Rows are points. Each copy is the shape, with its points in the same order, stretched, turned, moved and blurred by noise. Is it also mirrored, or only turned?

Shape, 5 rows:
[[-0.17 -0.21]
 [ 0.29 -0.19]
 [ 0.72 -0.29]
 [-0.07 -0.06]
 [-0.03  0.05]]
Copy 1, 5 rows:
[[-0.06  0.02]
 [ 0.26 -0.10]
 [ 0.57 -0.30]
 [ 0.03  0.10]
 [ 0.04  0.16]]
Copy 1 is: only turned
Copy 2:
[[-0.15  0.09]
 [-0.15 -0.44]
 [-0.24 -0.81]
 [-0.02 -0.05]
 [ 0.06 -0.12]]
Copy 2 is: only turned
Copy 3:
[[-0.18 -0.20]
 [-0.46  0.26]
 [-0.85  0.58]
 [-0.07 -0.04]
 [ 0.01  0.08]]
Copy 3 is: mirrored
Copy 4 (5 x 2):
[[ 0.20 -0.37]
 [-0.29  0.10]
 [-0.88  0.47]
 [ 0.20 -0.12]
 [ 0.28  0.03]]
Copy 4 is: mirrored

Shape, 7 rows:
[[ 0.10  0.40 -0.69 -0.06]
 [ 0.31 -0.23  0.17 -0.14]
 [-0.14  0.31  0.22 -0.43]
 [-0.04  0.16  0.28 -0.17]
 [-0.47 -0.12  0.12 -0.09]
 [-0.29  0.22  0.40  0.11]
 [ 0.21 -0.11 -0.60  0.16]]
Copy 1:
[[ 0.46 -0.25  0.14  0.61]
 [-0.25  0.51  0.19  0.13]
 [ 0.11  0.17 -0.40  0.26]
 [-0.19  0.23 -0.23  0.13]
 [ 0.19  0.02 -0.24 -0.31]
 [-0.32  0.03 -0.39 -0.12]
 [ 0.21  0.00  0.45  0.27]]
Copy 1 is: only turned
Copy 2 (7 x 4):
[[ 0.34  0.32  0.66  0.27]
 [ 0.30  0.49 -0.50  0.06]
 [-0.08  0.18  0.03  0.81]
 [-0.04  0.21 -0.11  0.41]
 [ 0.15 -0.59 -0.09  0.16]
 [-0.51 -0.23  0.22  0.33]
 [ 0.60  0.17  0.09 -0.34]]
Copy 2 is: only turned
Copy 3 (7 x 4):
[[ 0.10  0.42 -0.19 -0.67]
 [-0.37  0.13 -0.53  0.34]
 [-0.84 -0.02  0.12 -0.16]
 [-0.55 -0.22 -0.08  0.04]
 [-0.31 -0.08  0.48 -0.09]
 [-0.37 -0.65  0.19  0.01]
 [ 0.42  0.41 -0.40 -0.26]]
Copy 3 is: only turned
Copy 4:
[[-0.34 -0.76  0.08  0.24]
 [ 0.06  0.36  0.21  0.20]
 [ 0.47 -0.07 -0.02  0.19]
 [ 0.37  0.00  0.04  0.03]
 [ 0.28  0.23 -0.38  0.01]
 [ 0.47 -0.13 -0.16 -0.34]
 [-0.56 -0.23  0.11  0.20]]
Copy 4 is: mirrored
